Rows are points. To make a cloud, some directions were put in groups of two or more. Within a group, all points are equally far from the middle, so they leave a hole (a ring in 2 directions, a hollow ball in 3). The other directions are filled evenly. Then the cloud was stretched, turned, moved and blurred a little. How many holes are there, and how many directions does each take, smallest first?
In the rows, 128 means zero.

Cloud (13 x 2)
[[138 159]
 [139  94]
 [144  97]
 [ 99  94]
 [130 162]
 [ 85 140]
 [108 161]
 [135 160]
 [ 83 133]
 [104 160]
 [ 89 147]
 [156 132]
 [119  88]]
Holes: 1 (2)

Cloud (19 x 3)
[[113 150 101]
 [122 130  72]
 [161 105 163]
 [132 164 143]
 [125  85  93]
 [107  82 137]
 [144 107  93]
 [156 165 147]
 [173  90 145]
 [173  82 107]
 [152 139 128]
 [146 156 101]
 [169 115 116]
 [142 113 137]
 [169  98 115]
 [147  97 137]
 [ 92 142 146]
 [164 117 115]
 [149 161 141]]
Holes: 0

Cloud (21 x 3)
[[ 91 101 130]
 [159 119 171]
 [ 86 118 146]
 [158 154 156]
 [ 98 113 167]
 [155 125  95]
 [ 92 147 137]
 [ 94 103 152]
 [106  90 148]
 [139  84 133]
 [167 132 108]
 [168 121 160]
 [128  83 125]
 [137 155 169]
 [165 153 129]
 [175 136 128]
 [172 143 136]
 [118 157 163]
 [169 145 123]
 [163 145 110]
 [ 94 128 162]]
Holes: 1 (3)

Cloud (31 x 4)
[[123  83  96 120]
 [101 116  91 114]
 [ 94  88 128 109]
 [120  92 132 178]
 [130 148 169 108]
 [152  84 122 100]
 [169 135 116 102]
 [147 155  95 125]
 [136  78 113 106]
 [161 157 127 155]
 [129 152  98 106]
 [148 150 112  96]
 [181 114 134 151]
 [ 92 123 138 170]
 [108  80 133 105]
 [155 149 110 101]
 [173 140 112 114]
 [140 121 173 102]
 [153 104 141  87]
 [147  94 143  90]
 [168 102 124  97]
 [139 104 180 127]
 [138 146 174 128]
 [170 149 134 154]
 [122 135  89 159]
 [132  90 115 174]
 [157  84 118 159]
 [151 116 178 142]
 [121  89 140 176]
 [122 135  86 152]
 [117 143  90 114]]
Holes: 2 (2, 2)

Cloud (54 x 6)
[[114  94 154 149  85 110]
 [116 184 130 109 136 135]
 [128 173  86 106 104 101]
 [108 102 133 166  78 106]
 [ 91 119  86 160  76 136]
 [141 141  76 150 137 154]
 [141  98  92  97  90 105]
 [ 82 110  86 143  89 140]
 [118 181 128 100 101 101]
 [114  91 144 156  85 111]
 [ 88 133  84 153 137 101]
 [ 80 138  78 138 131 115]
 [127 169 122 104 131 164]
 [ 89 105  98 105 123 144]
 [ 96 144 154 132  72 143]
 [136 118  83  93 144 101]
 [105  95 135 167  87 124]
 [139 177 143 130 140 113]
 [131 140  82 156  71 141]
 [ 99 131 104 160 131  80]
 [152 151  77 130  98 100]
 [ 73 133  94 114 124 132]
 [134 124 100  94 126 167]
 [133 117  99  79 128  94]
 [144 102  87 109  92 150]
 [156 163 145 115 145 113]
 [ 90 117 154 145 126 140]
 [119 171 131 114 121 166]
 [159 108 157 118  96 137]
 [152 143 127  92  77 139]
 [116 106 162 124  91  92]
 [113 174 146 139 130 100]
 [101 151 128 164 139  97]
 [152 139  91 153 158 135]
 [ 92 161  92 122 103 157]
 [152 137 144 122 166 135]
 [ 92 109 156 119 114 147]
 [125 119 100  88 145 150]
 [158 129 123 142 168 121]
 [110  97 154 139 132 145]
 [103 154 116 113  56 135]
 [108 112 163 131  81  98]
 [146  83 111 144  98  97]
 [125 151  78 127 102 166]
 [161 136 147  97  88 128]
 [ 84 149 151 135 131 136]
 [136 127 145  85 152 106]
 [167 116 119 158  94 139]
 [111 162 107 115  90 167]
 [136 149 105  89 146 154]
 [138 132  92 103 114 170]
 [126 161 131 110  65 147]
 [ 98 113 135  94  71 105]
 [150 127  98  98  79 148]]
Holes: 3 (2, 2, 2)

Cloud (85 x 8)
[[113 125 171 136 118 127 139 138]
 [102 119 106 143 138 118  94 109]
 [105 171 136 121 119 113  98 173]
 [136 100 112 143  84 174 120 142]
 [ 95 114 190 128 120 125  91 139]
 [135  96 131  88  81 136 121 107]
 [128 148 101 132  75 163  93 131]
 [ 99 156 176 119 116 129 142 148]
 [ 96 142 169  86 132 151 137 141]
 [113  86 117  99 102 181 131 109]
 [119 154 142 125 151 113 114 130]
 [146 103 118 100 140 152  74 167]
 [120 157 115  69  97 102 100 135]
 [ 97  90  98 148 104 174 143 137]
 [110 171 115  95 130 180  89  98]
 [127 143 165 124 119 140 167 131]
 [ 94 107 109  89 138 165 136 110]
 [ 84 131 167  99 132 175 119 133]
 [153 140 123  81  82 157 114 128]
 [136 135 192 105 113 118 131 123]
 [117 128 169 119 159  81 132 131]
 [162 116  99  98 145 134 141 156]
 [ 98 153 123 148 152 166 107 168]
 [122  91 145  88 152 145 144 157]
 [127  82 143 108 136 185 101  96]
 [128 161 140 111 125 186  82 116]
 [ 87 139 161  70  93 141 127  94]
 [128 122 140 104 112 174 161 101]
 [130 133 130 129 183 164 101 137]
 [102 184 125 109 124 136 110  94]
 [ 62 135 121  65 107 146 115 106]
 [110  91 168 104 136 154  72  87]
 [121 112  85 129 133 144 120 149]
 [149 130 166 117 138 136  84 114]
 [ 86 117 145 137 158 147 119 122]
 [ 96 131 124  93 113 196 151 120]
 [139  94 139  82  89 129 126  97]
 [107 172 113  77 113 167  85  86]
 [117 121 130 102  57 123 147 126]
 [121 117 114 141 120  95 155 119]
 [111 146 121 138  95 147  67 114]
 [119 123 140 139 158 121 145 122]
 [143 144 161 103 148 169  76 144]
 [133  80 167  80 136 139  71 122]
 [158 117 144 131 156 173  91 119]
 [117 139 115 119 158 153 102  87]
 [ 97  79 122 100 149 172 131 104]
 [ 78 153 164 115 108  96 117 168]
 [141 100 166 155 134 130 150 181]
 [166 130 114  91 100 172 125 108]
 [105 170 139 127 127 117 135 138]
 [ 83 129 163 126 102 108 121 150]
 [141 161 171 121  98 155 125 131]
 [102 118 141 147 122 132 144 145]
 [130 150  95  76 104 133 115 113]
 [ 71 166 151 105 136 121  98 112]
 [165 137 164 139 108 123 120 133]
 [119 172 118 131 138 165 104 120]
 [141 131 148  74  82 147 134 115]
 [ 98 164 151 107 126 114 144 109]
 [ 89 121 156  79 172 119  89 119]
 [111  91 181 142 130 124  95 134]
 [ 85 102 131  78  90 157 116  88]
 [135 105 120 143  87 151 100 128]
 [101 122 143  95  81 139  51 148]
 [140 102  89 109 145 153 104 148]
 [113 140 151 127 105 162  82  88]
 [150 128 138  74 159 104 116 122]
 [140 134 143 138 105 122  83 128]
 [121 146 133 135  82 133  83 105]
 [154  87 190  88 139 104 109 108]
 [136 135 143  97  94 119  72 171]
 [111 145 190 121 102 129 113 144]
 [ 64 181 155  96 137 132  77 126]
 [132 145  98 135  89 169  91 144]
 [104 113 112  86 151 156 114 152]
 [167 117 148  87 117 152 118 124]
 [ 97 132 132 130 121 129 132 183]
 [ 90 153 170 119 131 119 130 148]
 [156 153 133 115 138 175 106 119]
 [127  94 148  92 107 165 102 162]
 [118  77 167  84 146 150  51 113]
 [120 118  97 116 172 183 128 100]
 [108 111 111  85 138 120  89 140]
 [133 174 127 138 130 129 159 150]]
Holes: 2 (2, 2)
